Every row gives one point. Examples show where two turns around zero, p and q, send a point. Where does a point land after both, in the order given? Backwards means that the second turn is done in reverse. Each puzzle has new turns, and all numbers are rounded.
In the rows, zero is written as 128.

Turn p:
[113 149] => [143 149]
[172 113] => [129  82]
[ 99 122] => [113 153]
Turn q:
[112 161] => [ 99 150]
[165 116] => [166 134]
[108 107] => [120 100]
Where do these land?
p, then q: [ 97 113] => [ 95 138]
p, then q: [117 140] => [128 144]
p, then q: [148  93] => [118  89]
p, then q backwards: [151 165] => [162 100]

Turn p:
[125 119 147] => [110 118 135]
[123 175 116] => [142 174 136]
[108 169 120] => [128 174 126]
[129 129 153] => [110 125 146]
[161 100 131] => [142  89 140]
[123  75 100] => [136  86  85]
Turn q:
[126 144 163] => [ 94 122 146]
[160 161 143] => [116 153 167]
[140 112 121] => [147 121 132]
[95 99 77] => [162 125  70]
[142 146 112] => [136 154 134]
[105 106 153] => [111  92 118]
Where do these land?
p, then q backwards: [155 144 147] => [162 130 141]
p, then q: [123  96 104] => [166 127 116]
p, then q: [ 98 150 169] => [ 80 133 101]
q, then p backwards: [135 122  92] => [134 142  94]

Turn p:
[147 114 127 134] => [126 122 133 151]
[101 115 118 130] => [105 120 113 114]
[136 137  82 165] => [146 108  78 148]
[140 130 174  86] => [130 147 187 116]
[101 163 120 157] => [142 150  85 109]
[156 141 103 110] => [160 100 136 133]
[115  95 172 114] => [ 86 148 163 126]
Turn q:
[ 98 117 129 155] => [119 138 167 137]
[117 117 151 145] => [144 125 154 140]
[163 112  60 110] => [ 66 100  86 120]
[140 115 154 144] => [149 112 138 150]
[ 99 140 152 105] => [155 145 141  98]
[109 145  98 130] => [100 155 128 119]
[170 151 152 108] => [163 122  84 134]
Where do these land?
p, then q: [ 95 131 141 198] => [ 77 186 115 124]
q, then p: [125 112 146 111] => [123 119 153 140]
p, then q: [110 152 129 108] => [140 119 105 105]
p, then q backwards: [134 108 109 120] => [142 103 123 132]
q, then p: [176 136 115 103] => [122  78 104 131]

Turn p:
[150 116 104 139 130 146] => [136 135 119 137 115 162]
[144  94 108 125 110 113] => [152 113  95 124 138 148]
[ 90 163 166  76 123 133] => [ 98 126 148  81 116  72]
[105 164 158 135  94 150] => [110 151 123 137 100  76]
[ 97 160 119 116 140 107] => [ 87 130 136 117 154 114]
[185 104 102 131 146 124] => [166 139 127 124 138 184]
[168 108 131 175 138 111] => [171 138 133 169 148 151]
[ 86 115 137 127 142 139] => [106  92 142 135 116 116]
Turn q:
[121 170 162 148 142 118] => [105 166 126 145  93 115]
[124 149  93  94 104 118] => [173 127 119  92 117 121]
[146 101 106 166 170  98] => [138 103 150 189 142 103]
[107 106 159 108 126 154] => [ 89 128 135  97 146 139]
[137 163  99 138 155 152] => [156 171 120 147 148 119]
[ 94 105 134 141  91 132] => [102  97  92 110 130 126]
[167 103 143 101 107 125] => [134 104 154 115 120 173]
Where do these land?
p, then q: [172 135 126 140 154 107] => [121 174 145 147 133 147]
q, then p: [ 98 167 157 120  86 124] => [ 96 136  77  92 123 118]
q, then p backwards: [110 143 141  96 143 140] => [138 162 136 101 134 126]
q, then p backwards: [ 93 142  96 108 147 159] => [146 155 142 107 106  83]
p, then q: [149  86 112 148  87 151] => [172 111  94 147 147 159]
q, then p: [150 118 106 116 156  97] => [176 133 143 141 137 115]
p, then q: [124 105 159 169 123 117] => [123 107 130 180 118 137]

Turn p:
[ 98 168 149 118 138 153] => [102 132 146 156  89 148]
[132 125 103 175  99 154] => [166 176 119 144 129 112]
[149 101 129  85 122 117] => [116  95  91 106 138 123]
[125 129 103 133 124  99] => [116 143 136 111 153 115]
[129  76 125 117 130 107] => [135  96 111 126 169 112]
[132 141 132 178 100 118] => [158 158 154 124 118  96]
[131 157 155  90 183 148] => [103  96 137 128  99 190]
Turn q:
[114 124 139 112 106  50] => [140 155  91 109  74  88]
[117 129 137 118  94 149] => [108 111 147 127 102 141]
[202 129 116 156 106 148] => [184 117 184 155 134 132]
[117 126 141 142 155 146] => [111 127 132 118 161 126]
[116 145 134 127 116 132] => [113 139 136 125 116 137]
[129 139 138 108 169 141] => [129 132 113 103 159 153]
[118 139 133 147 100 144] => [107 131 158 139 115 128]
[123 102 142 119 108  99] => [132 115 116 114  98  99]
[114 119  73 123 199 145] => [126 124  74 161 193 150]
Where do these land?
p, then q: [156 158 123 127 209  86] => [100  76 133  66 150 175]
q, then p: [100 145 130 161  99 154] => [125 120 166 166 111 107]
p, then q: [136 129 153 113 122 156] => [130 109 142 156 110 120]
q, then p backwards: [139 136  89 131 126 108] => [119 117 124 145 117 167]
p, then q: [128 132 125 114 105 120] => [123 137 109 134 111 124]
q, then p: [ 76 111 121 119  90 152] => [123 134 129 182 148  86]
q, then p: [145 106 133 126 167 155] => [138 101 121 128 153 167]
p, then q backwards: [144 106 151 132 106  92] => [142  86 158 137 131 116]

Turn p:
[161 159 159 156 128 102 139 167] => [158  98 164  92 153 124  97 140]
[151 132 154 102 135 107 111 129] => [137 131 153 141 130 135  94 103]
[110 101 166 142 137 143 108  94] => [ 74 137 149 149 147 119 139 120]
[ 89 145  93 113 106 103 148  92] => [147 129 100 129 103  98 173  91]
[ 82 101 159 109 104  88 128 149] => [ 99  97 117 130 104  78  95 101]
[159  93 139 137 137 138 142 142] => [104 115 125 113 141 165 108 135]
[152 122  98 112 154 119 150 158] => [149 142 104  96 116 157 102 130]
[129 105 110 165 161 160 101  99] => [ 98 169 116 139 170 142 153 150]
[155 130  83 150 123 165 101  94] => [143 149 108 162 161 161 169 150]
[114 157 146 119 110 140 130 105] => [133 122 157 145 111 115 155 123]
[106 163 100 102 114 143 150 178] => [166 121 113 113  72 114 123 164]
Turn q:
[163 136 112 139 108 146 169 140] => [132 137 158 152 118 108 167 102]
[120 116 148 137  87  95  94 152] => [129 125 147 163 124 147  94 173]
[ 75 131 177 127 148 123 144 134] => [113 149 146  71 144 126 109 161]
[144 162 138 125 121 121 105 101] => [162 148 113 134 133 158 122 119]
[ 89 117 118 129 141 162 121 108] => [ 92 124 100 101 137 143 147 134]
[165 171 114 112 139 161  98 147] => [182 104 115 125 102 147 165 122]
[152  69 124 140 147 125 176 105] => [ 90 113 146 134 164  90 120  77]
[122 152 119 157 129  97  82 121] => [157 139  89 152 143 135 112 161]
[122  98 102  86 133 123 161 144] => [ 94 111 136 117  87  99 116 104]
Where do these land?
q, then p backwards: [113 130  94 117 165 123 161 148] => [ 70 133 125 132 126 105 147 138]
q, then p: [143  77 130 133 114 102 118  97] => [ 98 164 124 143 166 102 140 140]
p, then q backwards: [124 133 119 123 112 149  78 155] => [127 129 116 157 108  87 103 148]
q, then p: [107 162 147  92 148 159 120 109] => [143 134 130 155  76 163 138 128]
q, then p backwards: [111 123 117 105 117  71 134 132] => [107 117 138  91 145 122 104 166]
p, then q: [162 140 150 139 137 133 113 115] => [145 117 139  97 157 135 136 129]
q, then p: [142  73 135 164 113 114 172 174] => [ 87 114 151  95 157  75  94 102]
p, then q: [ 93 148 121 156 142 127 147 137] => [135 138 142 121  90 108  99 122]
p, then q: [157 166 138 122 103 174 109  83] => [134 140 183 119 179 111 166 126]

Turn p:
[122 142 112 118 138 142 149 129 145] => [141 139 109 131 130 138 137 119 154]
[115  98 129 109 126 144  79 125 125] => [119 110 130 123 157 136  77 125 113]
[103 149  95 141 144 113 151 112  75] => [ 92 159 123  96 106 164 149 155 137]
[135 144 133 141 113  76 134  86 135] => [107 105 116  93 105  93 162 129 122]
[135 115  84 121 101 168 129 176 115] => [123 125 138 184 113 171  97 132 155]
[153 119 146  90 128 125 137 188 141] => [188 125 130 165 112 119 105 150 124]
[154 198 168 123  97 129 111 108 145] => [142 134 147 102  84  78 124  70 133]
[134 122 125 139 169 108 105 154 129] => [127 154 102 144 135 117 117 148  93]
[139  69 139 143 149 163 141  76 119] => [125 100 140 117 183 172 160 108  97]
[ 90 123 150 154 116 112 145 126 152] => [118 129 143 124 156  91 151 144 152]
Turn q:
[115 174 115  93 196 115 139  99 104] => [113 121  99  99 183 163 128 115 188]
[118 163 118  82 191  97  89 140 110] => [133 100  78  99 146 140  97 140 197]
[106  95 149 148 106 119 151 159 160] => [ 97 121 150 167  88 102 138 128 117]
[143 107 115 127  84 105 142 145 138] => [142 135 132 140 110  81 156 134 114]
[141  78 152 133 107 143 127 122 127] => [135 140 177 126 107 109 113 123 110]
[107 182 127  88 148 139 102 118 130] => [125 137  86  97 124 175 126 140 161]
[153 113 142 130 102 140 153 130 141] => [127 159 154 143 125 112 138 139 112]
[155 136 128 166 124 159 130 147 121] => [134 127 135 149 147 138 116 153  85]
[125 105 146 175  74 137 142 122  98] => [112 126 156 116 121 104 137 116  56]
[139 122 132 152 120 104 113 113 165] => [140 144 112 158 112 115 115  97 119]
[106 131  84 113 156 149 120 112 113] => [151  96 131 111 143 167 145 120 150]
Where do these land?
p, then q: [100 152 140 105 101 148 142 153 162] => [144 164 103 170 113 119 106 112 137]
q, then p backwards: [136 151 160  98 113 139 120 143 201] => [127 174  84 136 142 122 146 186 107]
p, then q backwards: [143 152 105 111 122 149 122 139 151] => [123 127 126 130 144 106 103 114 162]
p, then q backwards: [167 149 141 147 147 119 136 161 117] => [144 120 129 142  82 138 129 128 166]
q, then p: [136 117 124 123 107 112 106 154  99] => [135 104 121 135 107 127 111 163 113]
q, then p: [ 97 139 114 162 150 118 112  83 112] => [115 107 114  94 159 173 129 104 119]
p, then q: [128 100 139 137 135 150 131  85  96] => [107 131 170 100 137 155 120 137 149]
q, then p: [103  57 129 104 147 135 127 142 105] => [163  83 154 124 161  85 120 138 110]
p, then q backwards: [118 159 113  94 129  70 144 136 109] => [119 141 139  79  95 127  91 164 128]
p, then q: [152 104 114 199 130 140 140  84 128] => [ 75 106 170 119 154 151 159  93 128]

Turn p:
[114 111 133  70 147 142 141 149 113 119 171] => [140 174  98 111 144 130 174 117  93 136 136]
[183 117 130 150 145 111 128 147 184 101  98] => [123  56 107 130 170 121 117 116 154 153 115]
[125 136 135 117 129 111 127 133 111 137  94] => [138 114 125 133 116 118 133 152 122 105 109]
[117 115 138 145 146  93 125 124 116 107 134] => [123 105 127 100 131 145 128 143 116 113 153]
[161 123 141  81 119 145 116 153 108 114 148] => [153 166  85 109 152 117 141 135 138 138 112]
[101 150 129 133 122 140 119 146 154  92 128] => [ 98 126 136 124 133 110 128 150 116 170 134]
[122 161 124 151 117 150 153 141 116 107 109] => [129 125 156 144 119 133 143 165 148 158 123]
[106 124 130 147  87 147 128  76 115  97 127] => [ 91 148 160  97  93 125 129 132 169 126 139]
[103 125 148 153 151 147 128  84 173 217 104] => [133 102 171 156  76 129  93  56  92 117  94]
[154 121 119 118 141 110 156 152 123 110 141] => [148 116 108 132 159 137 157 133 135 131 147]
[107 112 130 159  58 132 127 144 138 100 129] => [ 91 131 106 132  89 119 114 149 166 159 161]
[165 148 132 161 144 136 110 140 112 148 121] => [160 119 138 139 144 153  90 139 139 131 106]
[122 139 115  72 133  78 135  97 111 129 187] => [149 165 132 104 157  95 152 113 104  80 181]
[111 109  88 135 153 151 100 106 119 215 100] => [115 144 145 181 109 160  96  90  99  75  82]
Turn q:
[141 143 117 126 131 151 111 162 139 142 166] => [137 116 121 154 126 162 126 167 108 120 114]
[109 167 160 138 140 167  97 119 133 122 155] => [119 122 108 125 164 149 156 144  78 155 123]
[122 114 142 151 178 129 164 149 140 163  94] => [141 118 148 133 178 119 144 110 157  74 116]
[121  64 153 170  97 132 140 125  80 141 133] => [108  76 171 135 122 120 150 116 180 169 130]
[128 150 120 163 136  88 133  97 150 110 144] => [138 155 174  94 122 130 126 120  93 128 133]
[154 162 150  90 133 118 109 176 107 154 140] => [115 118 104 196 113 124 128 129  93 103 110]
[ 93  94 104 111 151  99 116 129 166  80  87] => [114 199 124 109 140 133 114 121 168 113 177]
[ 93 114  90 111  76 159 138 125  90 134 131] => [107 117 100 110  97 114 127 162 172 165  94]
[116 167 130 144 134 132  91 121 130 115 104] => [133 164 122 135 160 113 128 131 100 155 124]
[144 121 137  70 141  90 138 115 145 139 132] => [119 126 109 127  94 111 121 113 113  78 163]
[164 148 125 151  96 168 129 159 136 105 185] => [142  99 131 140 114 197 103 145 101 159  98]
[121 116 127 143 134 115 173 124 154  98 102] => [127 146 144  92 142 141 107  91 153 111 127]
[161 132 101 105 130 119 128 105  90 120 131] => [160 134 113 133  78 112 139 115 127 138 126]
[125  99 135 119 113 122 126  87 132 167  88] => [130 103 125 110 138  68 120 128 149 126 157]
Where do these land?
p, then q: [123 144  90  86 162  93 115 161 160 124 135] => [143 160 163 140 113 130 194 110 145 114 113]
p, then q backwards: [101 122 140 129 110 173 174 137 162 156 162] => [155 125 141 130 126 104 101 112  72  74 129]
q, then p: [ 95  66 104 130 117 144 162 121 149 143 134] => [102 124  85 126 140  91 148  96 101 168 128]
q, then p backwards: [157 150 101 149 111 155  98 121 116 118 162] => [117 153 165 147 145 150 139 175 114 138 126]
p, then q: [139 148 153 142 121 115 149 135  95 152 142] => [151 101 129 153 113 150  99 121 110 139 129]
q, then p: [166  86 172 170 138 110 132 152 142  91 126] => [137 140 158  73 108 152 102  74 129 155 116]
p, then q: [127 130 167  86 119 122 111 111 132 167  85] => [126 160 136 136  99  91  88  92 145 153 141]
p, then q: [100 155 173 123 162 120  96 149 110 116 130] => [120 123  97 192 103 111 139 120 144 127 112]
p, then q backwards: [118 129 116 138 157 124  97  92 100 131 125] => [116 141 126 143 135 105 158 144 169 129 145]
p, then q: [141 135 123 103  96 106 125  99  83 107 131] => [113 161 115 128 115 167  96 112 102 104 128]
q, then p: [150 134 107 109 155 138 167 147 166 112 102] => [ 99 136 145 106 182 112 123 132 153 140 100]
q, then p: [ 93 125  98 131  88 127 144  90 164 143 132] => [127 146  77 128 139  85 135 142  87 119 119]
q, then p: [155 140 121 167 128 136  93 149  84 104  99] => [167  94 164 151 115 142  85 110 140 120 112]

Turn p:
[132 159 151 109  96  97 127 130 180 132  94 140] => [133 128 165  82  85 107 161 139 143 141 119 148]
[134 157 145 130  99 129 128 160 131 104  88 136] => [131 133 155 131 109 108 161 163 135 116  93 122]
[ 96 121 118 165 118 143 151 133 151 141 108  93] => [115 132 112 142 127 115 131 175 112 172 147 141]
[155  98 117 132 163 139  73 120 124 102 182 133] => [ 96 120 140 161 147 131 104  65 135 100 159 100]
[ 81 155 119 117 107 116 121 122 124 140  94 113] => [139 167 120 126  88 139 129 152 137 156 111 139]
[ 90 145 120 172 121 103 144 158 113 172 118 125] => [131 146 121 143 138 116 111 150 104 169  88 176]
[134  94 115 165 159  99 139 120  89 153 127  82] => [120 128  59 144 159 103 114 104 113 163 116 125]
[173 111 107 131 149 147 112  76 109  96 164 158] => [158  99 130 159 153 145 128  73 147 100 166  99]
[136 165 124 105 104 136 143 143 157 152 121 133] => [137 144 162  88 137 131 138 156 143 135 126 142]
[160 163 162  88 143 166 116 113 135 106 145 134] => [128 148 152 106 137 153 169 113 130  75 153 107]
[ 94 108  88 143 159  97 166 151 114 126 129 102] => [107 120  68 147 140 119  95 149 147 140 116 164]
[108 108  88 150 120 121 151 150 107 159 106 108] => [129 126  98 140 147 123  98 161 132 174 101 132]
[134 135 164  83  65 128 121 139 143 122 131 138] => [146 137 171  80  92 113 120 147 118 100 123 104]
[141 116 158 124 143 141 126  96 122  96 172 158] => [142 105 133 138 126 140 130  92 107  77 162 124]
[152  84 143 106 173 156 102 108 121 118 142 169] => [110  84 133 133 135 176 129  79 118 100 140  96]
Turn q:
[135 140 113 140 107 164 133 110 115  85 172 140] => [151 155 104 157 107 136 154 122  90 108 157 140]
[126  94 135 106 100 154 142 180 157 135 132 129] => [152 144 126 131  87 134 137 109 180 133  95 134]
[115 155 129 120 130 125 170 154 132 161  82 107] => [ 74 112 140 133 109 117 124 132 169 143 123  92]
[130  87 134  90  88  96 134 158 155 137  88 130] => [123 118 116  82  95 118 112 136 177 121  78 144]
[141 119 111 100 120 172 126  84 140  85 150 115] => [128 149 111 136 107 164 132  87  86  90 130 148]
[133 125 119 167 136 139 105 106 101  89 119 163] => [137 135 142 146 145 109 155 157  79 109 127 155]
[112 102 110 154 133 157 136  81  85 103 160 133] => [151 124 155 143 103 144 143 130  63 125 163 151]
[163 102  91 135 127 155 117 109 119 122 152  87] => [161 131 147 138 113 159 108 113 103  78 138 110]
[104 167 164 137 118 129 105 127  99 175 106 135] => [ 98 142 147 140 150  83  96 137 147 160 159 139]
[131 173 105 158 153  90  95 124 126 118 138 143] => [132 113 100 148 186 122 125 166 105 128 137 114]
[100 101 144 115 113 105 141 155 195 150 112  95] => [130  78 113 113 112 124 113  88 185 142  90 126]
[139 144 111 131 199 112  97 121 153 143 126 153] => [126 126 131 137 198 148 121 134 103 151  91 104]
[103 140 134  90 128  94 141 160 122 163 123 127] => [107 123 117 109 124 142 107 149 174 169 130 121]
[145 135 167 132 110  99 166 131 127 176 115 138] => [116 132 133  84 117  82 124 126 150 159 137  94]
[142 137 152 144 157 131 112 120  93  80 146 124] => [135 138 140 126 166 140 168 134 110 105 165 146]
Where do these land?
p, then q backwards: [ 99 105 115 101 125 140 149 151  97 146  87  91] => [138 150  82  91 125  88 138 145 138 140 127 165]
p, then q: [ 83 124  92 108 159 126 146 107 149 103 110 142] => [167 143 108 170  92 116 128 111 124 135  91 132]
p, then q: [158 128 141 157  91  93 140 134 160 143 165 131] => [141 133 119  60 163 129 122 148 124 151 134 140]
p, then q backwards: [125 159 121 150 159 133 140 120 118 142 177 159] => [115 121 145 123 147 153  70 112 125 101 147 113]
q, then p: [116 130 131  79 159  97 127 129 117 151 164 123] => [104 152 149 108 158 179 118 126 124 138 148 110]
p, then q: [156 125 113 149 139 125 101 145 157 126  96 125] => [120  87 139 114 119 113 124 104 139 165 123 121]
q, then p: [100  85 148  79 115 175  94 168 154 112 126 121] => [158  89 191 131 107 156 183 134 133 148 149 137]
q, then p: [164 169 156 129 128 149 163 100 140 147 142 161] => [162 188  86 114 134 123 125 119 142 139 131 157]
p, then q backwards: [102 108  88 149  77 139  92 103  80 145 102  97] => [130 148  87 134 123 148 137 151 143 200 172 166]
q, then p backwards: [116 151 141 111 124 114 109 166 120 101 105 142] => [124 156 101 128 156 125 155 156 139 115 114 109]
q, then p: [169 124  89 129  99 130 142  90 106 113 101 133] => [141 158 118 152 100 106 114 149 143  88  95 104]
q, then p: [156 172 169 151 114 152  95  92 166 128 164 127] => [159 143  92 154 142 125 139  61 166 129 151 156]
p, then q: [120  92 153 152 145 112 120 138 131 118 106 141] => [133 101 153 120  93 113 119 149 118 132 128 150]
p, then q backwards: [128 119 136 148 158 107 173 148  95 119 148 101] => [130 163 122 133 105 105  88 110 158  94 120 145]
